Each point is reached from the start by the listed moves, each made 0, 1 or 2 times, or once backwards (-1), plus a little noise. Say if it took an odd or an even number of moves. Then give how often each move was made.

Moves:
(1): +0.20  -0.12  -0.26  -0.01  -0.04  +0.16
(2): +0.16  +0.15  -0.02  +0.15  +0.01  +0.01
(3): +0.17  +0.01  +0.07  +0.01  +0.04  -0.23
Start: +0.04  -0.13  +0.04  +0.21  -0.08  +0.07
Points:
+0.53  +0.19  +0.07  +0.50  -0.04  -0.14 => odd (0, 2, 1)
+0.42  -0.10  -0.22  +0.37  -0.13  +0.23 => even (1, 1, 0)
+0.73  +0.07  -0.17  +0.52  -0.06  +0.03 => even (1, 2, 1)
+0.94  -0.02  -0.44  +0.50  -0.13  +0.19 => odd (2, 2, 1)
-0.31  -0.15  +0.36  +0.05  -0.04  -0.07 => even (-1, -1, 0)

Moves:
(1): +0.18  -0.12  +0.02  -0.01  +0.01  +0.01  +0.02  +0.09  -0.05  +0.11  +0.06  +0.02
(2): +0.06  +0.12  +0.08  +0.08  -0.03  -0.01  -0.02  -0.15  -0.02  +0.01  -0.01  -0.02
(3): +0.10  -0.19  +0.09  +0.11  +0.08  -0.03  +0.12  -0.03  +0.08  -0.10  +0.00  +0.10
(4): -0.07  -0.08  -0.18  +0.22  -0.22  +0.04  -0.04  +0.08  +0.07  +0.02  +0.09  -0.08
(5): +0.00  -0.08  -0.03  +0.18  +0.09  +0.09  -0.02  -0.10  +0.01  +0.15  -0.13  -0.02
(6): +0.01  -0.02  -0.02  -0.04  -0.12  +0.17  +0.00  +0.02  -0.03  +0.00  +0.03  +0.09
(7): +0.14  -0.02  -0.07  -0.15  -0.07  +0.03  +0.24  -0.18  +0.07  +0.12  +0.11  +0.01
(8): +0.13  +0.09  +0.00  +0.13  +0.11  +0.14  +0.07  +0.08  +0.00  -0.02  -0.05  +0.01
(9): +0.06  -0.04  -0.03  +0.01  -0.06  +0.03  -0.07  -0.02  +0.14  -0.07  -0.09  +0.00
(10): -0.12  -0.01  +0.03  +0.09  -0.02  -0.02  -0.03  -0.01  +0.07  +0.14  +0.14  +0.03
(11): -0.04  -0.08  +0.03  -0.01  +0.10  +0.04  -0.01  -0.01  +0.03  -0.07  +0.05  -0.13
Start: +0.12  -0.03  -0.01  +0.03  +0.01  -0.06  +0.00  -0.01  +0.12  +0.16  -0.01  -0.08
Points:
+0.33  -0.12  +0.59  +0.56  +0.65  +0.26  -0.02  -0.16  -0.06  +0.27  +0.02  -0.07 => odd (1, 2, 1, -1, 1, 1, -1, 1, -1, 1, 2)
+0.54  +0.03  +0.02  -0.05  +0.52  +0.42  +0.53  -0.51  +0.45  +0.18  -0.16  -0.25 => even (-1, 0, 0, -1, 1, 0, 2, 2, 1, 0, 2)
+0.60  -0.57  -0.04  +0.63  +0.35  +0.67  +0.60  -0.61  +0.85  +0.22  -0.13  -0.03 => odd (-1, 0, 2, 0, 2, 1, 2, 2, 2, 1, 2)
+0.27  -0.05  -0.46  +0.75  -0.33  +0.87  -0.02  -0.15  +0.56  +0.80  -0.01  -0.01 => odd (0, 0, -1, 1, 2, 2, 1, 2, 2, 2, 0)
+0.22  -0.28  -0.17  +1.43  +0.20  +0.45  -0.13  +0.12  +0.29  +0.18  -0.26  -0.31 => even (0, 1, 1, 2, 2, 0, -1, 2, 0, 0, 1)
-0.10  -0.20  +0.11  -0.43  +0.06  -0.12  +0.29  -0.69  +0.57  +0.35  +0.41  -0.21 => even (-1, 0, 0, -1, 0, 0, 2, -1, 1, 2, 2)
+0.31  -0.35  -0.55  +0.78  +0.17  +0.64  -0.05  +0.38  +0.16  +0.37  -0.17  -0.62 => even (1, -1, -1, 2, 2, 0, 0, 2, 0, -1, 2)

Moves:
(1): +0.04  +0.14  -0.02  -0.06  +0.07  -0.10  -0.07  -0.05  +0.09  +0.01  +0.01  -0.03  +0.06  +0.02  +0.15  -0.16  +0.01  +0.07  -0.05  +0.17  +0.07
(2): +0.01  +0.04  -0.12  +0.20  +0.12  +0.00  -0.08  -0.14  +0.19  -0.08  +0.09  -0.01  -0.19  +0.04  -0.12  -0.06  -0.27  +0.15  +0.06  -0.05  -0.17
(3): -0.04  +0.02  +0.19  +0.00  +0.14  -0.05  -0.04  +0.11  -0.14  -0.17  +0.00  +0.05  -0.06  +0.03  +0.19  +0.09  +0.16  -0.15  -0.06  +0.04  -0.01
(4): -0.20  +0.04  -0.04  -0.04  +0.04  +0.11  +0.08  +0.01  +0.12  +0.09  +0.18  -0.01  -0.15  -0.02  -0.07  +0.07  -0.01  +0.10  -0.15  +0.03  -0.01
(5): +0.15  -0.06  -0.13  +0.12  +0.05  +0.01  -0.10  +0.15  +0.00  +0.02  +0.02  -0.13  +0.00  +0.05  +0.00  +0.03  -0.03  +0.13  -0.02  -0.07  -0.03
(6): -0.09  -0.08  -0.16  -0.08  -0.04  +0.10  +0.11  -0.04  -0.09  +0.03  +0.01  +0.02  +0.01  +0.03  +0.05  -0.02  -0.07  +0.16  +0.10  +0.14  +0.05
(7): -0.20  -0.04  +0.15  +0.12  -0.07  -0.04  -0.05  +0.00  +0.05  -0.17  -0.04  +0.05  +0.16  +0.07  +0.02  -0.14  -0.04  +0.16  +0.11  -0.02  +0.03
(8): +0.04  +0.11  -0.05  -0.01  +0.04  +0.07  -0.06  -0.12  +0.00  -0.10  -0.04  -0.01  +0.04  +0.13  +0.01  -0.07  +0.03  +0.02  +0.03  -0.06  +0.08
(9): -0.06  +0.08  -0.08  +0.10  +0.07  +0.00  -0.02  -0.13  -0.15  +0.12  -0.03  -0.04  -0.12  +0.01  -0.01  -0.04  -0.07  -0.06  +0.03  -0.03  +0.10
(10): -0.08  +0.14  -0.02  +0.00  -0.09  +0.00  +0.09  +0.13  -0.08  -0.17  -0.01  +0.08  -0.01  -0.05  -0.09  -0.03  -0.10  +0.02  -0.01  +0.03  -0.06
(11): -0.05  -0.02  +0.08  +0.03  +0.03  -0.06  -0.05  +0.00  +0.02  -0.11  -0.08  -0.13  +0.05  -0.04  -0.04  -0.09  +0.06  -0.06  +0.02  -0.01  -0.09
(12): +0.02  -0.01  +0.06  -0.19  -0.18  -0.09  +0.03  +0.05  +0.05  -0.11  +0.05  +0.01  -0.14  +0.02  +0.03  -0.08  +0.05  +0.01  +0.03  -0.02  -0.03
(13): +0.02  -0.01  +0.03  -0.07  +0.08  -0.11  +0.02  +0.07  -0.04  -0.12  +0.00  +0.07  +0.03  -0.18  -0.08  +0.03  -0.04  +0.14  -0.07  +0.00  +0.04
(14): -0.03  -0.12  -0.04  -0.05  +0.22  +0.02  +0.03  +0.05  +0.10  +0.02  +0.12  +0.07  -0.05  +0.17  -0.07  -0.07  -0.09  +0.02  -0.04  +0.18  +0.10
(15): -0.12  -0.02  -0.07  -0.11  +0.11  +0.02  +0.00  -0.01  +0.13  +0.09  -0.09  +0.06  +0.07  +0.02  +0.04  +0.04  +0.09  -0.03  +0.18  -0.02  +0.00
(16): +0.07  +0.08  +0.17  +0.10  +0.06  -0.03  -0.02  -0.14  -0.03  +0.02  -0.14  +0.13  +0.03  +0.02  +0.07  -0.09  +0.17  -0.08  -0.06  +0.03  -0.22
(17): -0.11  +0.02  -0.06  -0.03  -0.05  -0.03  -0.11  -0.06  +0.02  -0.07  +0.00  +0.13  +0.00  +0.06  -0.02  -0.12  -0.02  -0.08  -0.06  +0.08  -0.03
(18): +0.03  -0.10  -0.08  +0.15  +0.01  -0.18  +0.01  -0.02  +0.09  -0.08  +0.14  -0.02  +0.06  +0.07  -0.04  -0.06  +0.17  -0.12  +0.04  -0.09  -0.11
(19): +0.03  -0.08  +0.05  -0.18  -0.03  -0.03  -0.08  +0.03  -0.11  +0.17  +0.06  +0.01  +0.22  -0.01  +0.08  +0.02  -0.04  +0.10  +0.05  -0.08  -0.04
(20): -0.12  -0.08  +0.12  -0.03  -0.10  +0.14  +0.02  -0.15  +0.01  +0.00  +0.06  +0.17  -0.01  -0.11  -0.13  -0.02  +0.11  -0.03  +0.16  +0.08  +0.06
Start: -0.01  -0.11  +0.10  +0.12  -0.01  +0.02  +0.06  +0.09  +0.11  -0.03  +0.13  +0.00  -0.08  -0.03  -0.03  +0.09  -0.04  -0.09  -0.08  +0.25  +0.04
Points:
-0.83  -0.19  +0.42  +0.57  -0.10  -0.05  +0.30  -0.09  +0.38  -0.29  +0.26  -0.04  +0.21  -0.39  -0.62  -0.09  +0.14  -0.06  +0.15  +0.14  +0.57 => even (0, -1, -1, 1, -1, -1, 2, 0, 1, 0, 1, -1, 1, 0, 0, -1, -1, 1, -1, 1)
-0.70  -0.27  +0.26  -0.98  +0.23  +0.15  -0.17  +0.49  +0.31  -0.32  +0.10  +0.37  +0.12  -0.66  -0.14  +0.17  +0.49  -0.10  -0.08  +0.84  +0.39 => odd (1, -1, 1, 1, 1, 0, -1, 0, -1, 0, 2, 0, 2, 0, 2, -1, 2, -1, 0, 2)
-0.75  -0.42  +0.41  -0.19  +0.20  -0.44  +0.09  +0.46  +0.82  -0.87  +0.48  +0.24  -0.80  -0.41  -0.10  +0.40  +0.65  -0.22  -0.17  +0.03  -0.62 => even (-1, 1, 2, 2, 0, 0, 0, -1, -1, -1, 1, 2, 2, -1, 2, 0, 1, 1, -1, 0)
-0.40  +0.12  -0.12  +0.70  +0.13  -0.30  -0.33  -0.37  +0.67  -0.79  +0.67  +0.42  +0.21  -0.11  -0.26  -0.63  +0.08  +0.67  -0.48  +0.59  -0.42 => odd (2, 1, 0, 2, 1, 1, 1, 1, -1, 0, 0, -1, 2, -1, -1, 1, 2, 2, 0, 1)
-0.34  +0.68  -0.43  +0.57  +0.16  -0.66  +0.13  -0.31  +0.75  -0.57  +0.41  -0.43  -0.75  -0.12  -0.50  -0.64  -0.27  +0.32  +0.01  -0.29  -0.88 => odd (1, 2, -1, 2, 0, 0, 0, 1, 2, 2, 2, 2, 1, -1, 1, 1, -1, 2, 0, -1)
-0.39  -0.65  +0.05  +0.55  +0.97  +0.27  -0.32  -0.60  +0.17  +0.87  +0.25  +0.35  +0.55  +0.33  +0.28  -0.63  -0.28  +0.99  +0.73  +0.96  +0.14 => even (2, 1, 0, 0, 2, 2, 2, -1, 2, -1, 0, -1, 0, 2, 1, 2, -1, 0, 2, 2)
-0.28  -0.22  +0.23  +1.01  +0.42  +0.07  -0.30  -0.12  -0.07  -0.19  +0.50  +0.12  -0.10  +0.24  -0.35  -0.36  -0.31  +0.23  +0.59  +0.07  -0.56 => even (0, 2, 1, 0, 2, 0, 1, 0, 2, 2, 1, 0, -1, 1, 0, 1, -1, 1, 2, 2)
+0.28  -0.10  +0.21  +0.45  +0.63  -0.47  -0.43  +0.29  +0.07  +0.03  +0.30  -0.21  -0.36  -0.05  +0.15  -0.05  -0.36  +0.50  -0.41  -0.10  -1.04 => even (0, 2, 1, 1, 2, 0, 0, -1, 1, 0, 1, 1, 1, 0, 0, 2, 0, 0, 2, -1)
-0.02  +0.20  +0.66  +0.04  +0.51  -0.16  -0.55  -0.52  +0.09  -0.65  +0.01  +0.92  +0.06  +0.22  -0.39  -0.81  -0.67  +0.47  +0.14  +0.33  -0.27 => odd (0, 2, 0, -1, 0, -1, 1, 2, 1, 1, 0, 1, 2, 2, 0, 2, 1, -1, 2, 1)
-0.85  -0.48  -0.36  -0.78  -0.84  +0.17  +0.05  +0.64  -0.26  +0.50  +0.27  +0.16  +0.20  -0.08  +0.13  +0.06  -0.59  +1.22  +0.04  +0.06  +0.11 => odd (-1, -1, -1, 2, 2, 2, 2, -1, 1, 0, -1, 2, 1, -1, 1, 0, 2, -1, 2, -1)
